Every row gives one point. Each copy is the shape, with its points in the same order, turned, moved and blurred by noise. Some copies are also mirrored. Which?
In the rows, zero is written as 128.

Shape (8 x 2):
[[132 119]
 [161 129]
 [168 111]
 [178 108]
 [123  76]
 [ 96 184]
 [122 190]
 [156 106]]
Copy 1 (8 x 2):
[[139 120]
 [170 111]
 [160  93]
 [165  87]
 [106  90]
 [143 198]
 [166 184]
 [147  95]]
Copy 1 is: only turned
Copy 2 (8 x 2):
[[143 123]
 [169 123]
 [167 100]
 [184  93]
 [118  82]
 [118 194]
 [141 192]
 [152  98]]
Copy 2 is: only turned

Shape (9 x 3):
[[191 141  95]
 [115 144 130]
 [156 122 126]
 [151   9  84]
 [105 124 128]
 [ 77 154 138]
 [183 121 147]
 [143 145  90]
 [111 117 118]]
Copy 1 (9 x 3):
[[ 71 113  77]
 [109 148 140]
 [ 91 105 114]
 [190  39  76]
 [133 133 146]
 [126 167 173]
 [ 73  81 117]
 [110 149 101]
 [131 123 134]]
Copy 1 is: mirrored
Copy 2 (9 x 3):
[[157  59 102]
 [112 119 138]
 [156 100 127]
 [221 163  50]
 [124 139 135]
 [ 78 140 149]
 [179  86 146]
 [123  92 100]
 [130 138 117]]
Copy 2 is: mirrored
Copy 3 (9 x 3):
[[159 152  78]
 [100 162 135]
 [117 136 102]
 [159  28 140]
 [ 99 145 150]
 [ 78 178 167]
 [108 129  72]
 [145 163 124]
 [109 138 149]]
Copy 3 is: mirrored
Copy 4 (9 x 3):
[[155 144  79]
 [ 94 138 121]
 [139 122 115]
 [172  11 123]
 [ 95 113 133]
 [ 55 138 138]
 [173 149 121]
 [118 126  83]
 [ 99 108 122]]
Copy 4 is: only turned

Shape (8 x 4):
[[115 108  99  61]
 [159 165  84 139]
 [117 112 120 116]
 [ 80 149  82 134]
 [ 54 107 122 205]
 [165  75 111 143]
 [112 107 142 126]
 [138  99 105  66]]
Copy 1 (8 x 4):
[[129 121 100  56]
 [169 190 128 121]
 [135 117 127 116]
 [112 161  81 136]
 [111 109 102 209]
 [200 108 129 126]
 [128 105 143 117]
 [149 125 112  61]]
Copy 1 is: only turned
Copy 2 (8 x 4):
[[144 209 124 114]
 [166 123  82  69]
 [130 151 121 118]
 [ 98 152  67  89]
 [ 52  87  81 145]
 [173 117 119 160]
 [116 134 139 126]
 [163 196 133 122]]
Copy 2 is: mirrored
Copy 3 (8 x 4):
[[ 94 112 110  62]
 [166 182 133  97]
 [116 126 130 118]
 [ 88 193 119 117]
 [ 67 166 173 191]
 [144 108 189 106]
 [109 118 129 136]
 [114 103 120  58]]
Copy 3 is: mirrored
Copy 4 (8 x 4):
[[ 75 127 189 106]
 [116 191 126 150]
 [108 116 150 139]
 [ 60 137 110 157]
 [ 96  68  85 206]
 [150 130 180 175]
 [119  98 140 136]
 [ 98 135 196 111]]
Copy 4 is: mirrored

Shape (14 x 8):
[[148 125 202 139 134  81 223 130]
 [ 90 119  69 101 141 106 104 156]
 [137 151 186  59 140 108 182  97]
 [186 143 175 129 166 105 201  96]
 [117  71  97 165 153 125 146 130]
 [124  22  79 158 113 145 127 134]
 [129 183 120 145 121 143  81 116]
 [113 168 108 147 170 141 114 162]
 [132 167  73 157 105 144 157 143]
 [126 110 122 115 134 106  64 175]
 [156 114 204 130 138 161 186 139]
 [193 134 122 143 115 150 152 135]
 [106 149  96 129  93  95 116 100]
 [146  93  98 140 123 129 122 151]]
Copy 1 (14 x 8):
[[169 119 105 201  49 126 229 114]
 [ 88 164  78  89 102 139 119 160]
 [179 157 103 134  54 167 198  72]
 [213 122  81 178  82 109 195  93]
 [101  86  80 148 118 115 132 152]
 [ 85  40 111 114 128 129 128 175]
 [143 182 147 122 121  96 106 121]
 [126 187  97 158 141 120 120 146]
 [113 160 115 118 145  72 176 136]
 [127 158 124 117  87 151  98 195]
 [177 114 139 190 111 160 200 112]
 [183 118 132 128 136  98 176 143]
 [103 157 126  92  77  85 137 113]
 [123 108 112 120 115 121 142 171]]
Copy 1 is: mirrored
Copy 2 (14 x 8):
[[220 122 150 140  85 135 206 150]
 [101 112  91  96 130 104  86 183]
 [162  97 178  88 115 118 184 106]
 [221 105 121 126 115 133 184  92]
 [157  79  73 150 109 148 100 176]
 [111  48  44 164  91 166 113 194]
 [ 98 153 109 156 150 122 104  96]
 [143 151 102 135 176 131  95 150]
 [126 171  71 116 112 170 113 136]
 [ 89 108  87 152 160  79 129 176]
 [176  98 141 156 145 177 199 138]
 [143 124  64 136 132 160 171 110]
 [101 141 107 130  78 112 102 128]
 [120 101  59 141 125 137 132 162]]
Copy 2 is: mirrored
Copy 3 (14 x 8):
[[112 162 165 170  79  44 205 144]
 [118 121  65 106 143 133 113 195]
 [102 194 170  84 105  75 178 138]
 [140 175 176 149 142  60 197 131]
 [116  85 116 169 167  91 141 170]
 [114  46 140 171 165 107  86 196]
 [155 151 103 130 133 163 115  98]
 [140 132  80 136 148 162 172 141]
 [121 170 112 189 147 161 126 164]
 [171  89  84  99 102 135 129 162]
 [119 125 200 148 104 109 193 127]
 [167 149 176 167 141 126 132 153]
 [122 159  88 142 125 109  85 140]
 [148 103 123 154 140 126 118 174]]
Copy 3 is: mirrored

Shape (14 x 9):
[[124 188 146 118 235 124 204 143 103]
 [173 119 109 176 117 135 133 117  63]
 [175 119 160 126 130 101 162 154 151]
 [117 130 117 113  98 104 155  77 111]
 [157 135 145 112  96 193 116 152 145]
 [126 133 162 117 100 108 121 146 146]
 [134 113 118 114 110 198 124  65 126]
 [148 123 159 161 117 102 164  51 140]
 [137 147 123 160 146 105 116 117 128]
 [117 151  93 162  94 112 153 144 147]
 [145 137  53 130 109 107 118 149 134]
 [119 109 169 177 148 125 127 152 141]
 [131 147 171 161 141 150 120 122 111]
 [225 146 128 190 170 102 136 103 128]]
Copy 1 (14 x 9):
[[171 186 149 216 164 158 205 170 142]
 [157  92  99 185 100  92 163 102  63]
 [151  99 168 168 101 106 157 112 171]
 [146 126  93 101 135 112 161  96 127]
 [ 77 135 147 164  84  80 108 125 120]
 [128 106 159 120 102 127 124 127 143]
 [ 62 138  85 146 137  90 146  91 104]
 [127  89  98 143 121 157 182  58 144]
 [149  98 114 168 132 144 127 120 121]
 [154 105  84 136  81 126 130 154 146]
 [172  97  83 145 118  80  94 152 134]
 [112  72 148 173 107 156 156 151 127]
 [107 117 143 174 107 150 151 121  95]
 [174  84 114 243 119 131 139  69 130]]
Copy 1 is: mirrored
Copy 2 (14 x 9):
[[136 234  85 101 189  88 134 144 124]
 [184 142 139 170 116 162 150 116  67]
 [157 124 134 128 141 119 174 123 168]
 [106 134  91 128  88 157 159  92 106]
 [145 127 152 143 120 195 102 157 166]
 [111 113 147 125 101 131 153 146 154]
 [113 140 117 159 111 210  85  87 127]
 [108 156 132 166 112 148 185  57 135]
 [139 159 135 161  94 104 138 119 119]
 [136 138  90 177  77 136 161 161 135]
 [179 119  84 153  60 127 122 147 124]
 [115 130 157 184 149 103 143 143 133]
 [118 165 168 159 132 143 131 133 117]
 [209 185 160 176 119 108 163  76 135]]
Copy 2 is: only turned
Copy 3 (14 x 9):
[[ 93 162  72 111 249 146 160  93  72]
 [104  59 142 145 131 195 135 117 104]
 [118  89 157 112 180  91 144 123 132]
 [137 133 135  93 104 147 115  78 111]
 [118 117 145  99 151 155 131 195 162]
 [ 93 127 159 104 131 104 117 137 140]
 [173 135 152 106 129 213 104 148 132]
 [141 120 184 119 153 152 115  51 133]
 [ 93 113 123 146 153 140 101 100 133]
 [102 124 108 148 107 126 158 109 163]
 [123  86  74 142 103 122 118 139 143]
 [ 85 136 175 166 168 127 126 133 124]
 [ 79 130 161 130 169 177 113 127 124]
 [113  40 138 151 216 150 108  75 144]]
Copy 3 is: mirrored
Copy 4 (14 x 9):
[[106 234  73 163 168 214 142 176 121]
 [126  97  93 146  83 169 135 118  63]
 [150 168 149 148 128 130 170 124 112]
 [120 122 120 101 145 183 145  79 120]
 [129 120 167 132  74 164 111 155 152]
 [115 145 154 138 122 116 146 112 142]
 [131  77 156 121 110 214  91 119 134]
 [147 130 145 164 144 191 142  46 108]
 [136 142  87 150 133 143 113 106 113]
 [140 117  80 132 105 137 165 104 158]
 [155 115  77  84 108 113 134 129 128]
 [119 128 125 197 144 127 139 142 128]
 [100 138 125 181 117 161 107 124 113]
 [196 177  95 174 103 155 114 100  60]]
Copy 4 is: only turned
